Each row is a point. Each copy is the shape, with its points in the same order, stretched, turned, moved and blurred by noise. Some copies are also mirrored. Which?

Shape, 6 rows:
[[-30 -17  39]
 [ 31 -17 -37]
 [-33  -8  -6]
 [ 12  86  41]
 [-23 -12 -24]
 [-40  -9 -18]]
Copy 1:
[[-15  36  28]
 [ 30 -31   9]
 [-22  -7  20]
 [-40  47 -59]
 [-10 -24  22]
 [-29 -23  26]]
Copy 1 is: only turned
Copy 2 (6 x 3):
[[-20 -16  43]
 [ 32  -3 -45]
 [-11 -41   9]
 [-81  21 -28]
 [  8 -39  -6]
 [-12 -57   1]]
Copy 2 is: only turned
Copy 3:
[[-41 -13 -27]
 [ 58 -19 -24]
 [ -5 -24   3]
 [ -6  95 -22]
 [ 11 -27  10]
 [ -6 -30  22]]
Copy 3 is: mirrored

Shape, 9 rows:
[[-39  44 -31   9]
 [ 26 -12  35   3]
 [  4  43 -67  18]
 [-15  22 -39 -15]
 [-38  25  38  31]
 [ -6 -51 -27 -38]
 [ -6  35  38  10]
 [-37 -26 -10 -41]
 [-55   4 -55  40]]
Copy 1 (9 x 4):
[[-56  30  -3  27]
 [ 30 -16  33 -17]
 [-25  50 -33  32]
 [-41  17 -23  -7]
 [-15   3  50  39]
 [-13 -58 -36 -57]
 [ -5  23  47  18]
 [-43 -43 -15 -44]
 [-34 -17 -27  49]]
Copy 1 is: only turned
Copy 2, 9 rows:
[[-21 -42  -9  53]
 [ 68  19   1 -17]
 [-17  -3 -18  94]
 [ -8  -8 -37  48]
 [ 36 -46  41 -14]
 [-12  59 -57 -14]
 [ 59 -41   8   4]
 [-22  12 -51 -20]
 [-57   9  21  43]]
Copy 2 is: mirrored
Copy 3 (9 x 4):
[[ -9  24  28  30]
 [  3 -48 -15   4]
 [ 19  63   4  -7]
 [-17  24  18  -3]
 [ -6 -41  12  64]
 [-57   8 -23 -31]
 [ 11 -49  25  42]
 [-63  -7   6   0]
 [-30  61 -25  29]]
Copy 3 is: only turned

Shape, 12 rows:
[[ 15 -33  -3 -27  19  17]
 [ 18   2  13  -2   1 -14]
 [ 22 -32  11  40  11  11]
 [-95  -3   0 -24   0 -13]
 [ 24  -6  16 -15   6  -7]
 [  9 -16   7 -29  -7  17]
 [  6   6 -12  -8   2 -21]
 [ 23   5 -10  -8   9  -2]
 [ -5  -5  -4 -22 -17 -12]
 [  9   9   3 -25  -2  19]
 [-12 -21  -4  12 -10  -8]
 [ 19 -21   7 -28  11  -9]]
Copy 1:
[[  7   3 -12  10  33  11]
 [  7  10  -1  -5  -6  -1]
 [ 27   5  18  34   1   5]
 [-82  37 -11  15 -21  21]
 [ 10  10  -3  -9   9  -2]
 [ -7   0   0  -7  27   8]
 [  0   4 -15  -4 -13   9]
 [  6  -4 -15   2  -3  -2]
 [ -9   4  -3 -13   3  23]
 [-17  -5  -8  -6   9  -9]
 [ -4   8   9  12  -7  25]
 [ 10  12 -11  -8  21  10]]
Copy 1 is: mirrored
Copy 2, 12 rows:
[[ 23 -29  22  10 -31  11]
 [ 17 -10  -9  16  -8 -11]
 [  8 -26  27  20   9 -27]
 [-46  33  22 -20 -46  26]
 [ 24 -15  -6  21 -16  -7]
 [ 31  -7  18  13 -27  10]
 [ 12 -11 -11 -14 -14  -4]
 [ 22 -20  -5  -1  -1   3]
 [ 24   7   2 -11 -30   0]
 [ 23  -5   3  11  -8  20]
 [  8   1  17 -14 -18 -18]
 [ 24 -20   1  14 -35   1]]
Copy 2 is: mirrored

Shape:
[[ 20 -24 -31  32   4  17]
 [ 19  10 -40  35  32 -53]
 [  6   0 -22  21 -14  15]
 [ 42  12  13  32  24 -22]
 [ 47 -12  11 -28  32  16]
 [ 52  12  28  33  48  17]
 [ 60   6  30  14   0  -5]
 [ 49  12  -1 -22  28  13]
 [-76   3  31  26 -13 -22]
 [ 59 -16  27  15  29   2]
 [-52 -67  -5 -57 -17  13]]
Copy 1 (11 x 6):
[[-20  -9 -38  53  -9  15]
 [ 45 -26 -50  35 -31  -5]
 [-16 -16  -5  33 -14  27]
 [ 30  16 -52   9 -40  -3]
 [-39  -2 -51 -26   6 -50]
 [-16  41 -60  15 -54 -31]
 [ 15  38 -47 -10 -17   4]
 [-29 -12 -43 -30 -16 -34]
 [ 53  -5  62  32  -1 -15]
 [ -5  29 -74   4 -11 -30]
 [-27 -53  20  -4  89 -54]]
Copy 1 is: only turned
Copy 2:
[[-53  12 -41   1  13  14]
 [ -3 -36 -70  -3  50   2]
 [-29  22 -15 -16   3  12]
 [-22 -52 -54 -11 -21  11]
 [-12 -27 -27  34 -33  56]
 [-34 -60 -57   5 -62  -1]
 [-36 -48 -25 -23 -47  47]
 [  5 -23 -35  23 -39  47]
 [  9  -3  53 -40  49 -60]
 [-41 -54 -41  10 -39  38]
 [ -3  48  73  34  67  47]]
Copy 2 is: only turned

Shape, 13 rows:
[[-22 -16   5 -27  19   1   6   3]
 [-11   7 -14   8  12   8 -24  -1]
 [ 52  -8  -7 -11  15   2  20   5]
 [ -4  95   3   6   4 -17 -11  -2]
 [-19  49  10  -7 -32 -12 -16 -17]
 [-25  37  -6   8 -12 -22   2 -12]
 [ 18 -21  10  11   8 -22  -9   9]
 [ 10   6 -19 -35   4  -1   8  10]
 [ 36 -18 -11 -13  -6 -19 -11  19]
 [-17 -19 -20   0   3   2  13  11]
 [-23   2 -15   8   3   6  -3 -29]
 [-24  15  -7   7  -8  37  26  10]
 [-24 -25  -1 -12  11  30   3  -4]]
Copy 1 (13 x 8):
[[ 12 -18  25  -3  11  17  22   5]
 [ 16 -19  27  -1 -19  -2 -23   5]
 [ 17 -46 -14   1  24  -9   0 -11]
 [-56 -12  12 -44 -32   6 -17   5]
 [-24   9 -11 -24 -23  18  -5  30]
 [-29   8   9  -3 -14  12   1   8]
 [-11 -17   7 -14  25 -30   9   7]
 [ 13 -37   5   5  22  22  -2   3]
 [  1 -39  -9  -2  41 -17  -7  13]
 [ 23  -7  19  22  15  13   1 -14]
 [ 22  -2  16  20 -29  15  -3   5]
 [ 36  16  14   3  -7  42 -10 -24]
 [ 51  -5  23   7  -7  22   4  -4]]
Copy 1 is: only turned
Copy 2, 13 rows:
[[ -4 -12   6 -19   1   9 -21  21]
 [ 20  -2 -20   0  14  -6  27  17]
 [  5 -18  17  19 -33  26  -6 -12]
 [  7  25  38  37  51 -67   3 -13]
 [  5  40  25  21  11 -67  21  16]
 [-14  24  11  24  19 -37  14  13]
 [ -8 -23   3   2 -19  -5  19  12]
 [ 12  -8  29  13   6  -2 -13  12]
 [ 11 -26  25  19 -12  -6  18  20]
 [ -3  -1  -6  -1   5  23   9  24]
 [  1  22 -27   5  -2  -8  18  21]
 [  8  29   2 -11  18  22  14   8]
 [ 11   6 -23 -23  -5  27   4  21]]
Copy 2 is: mirrored
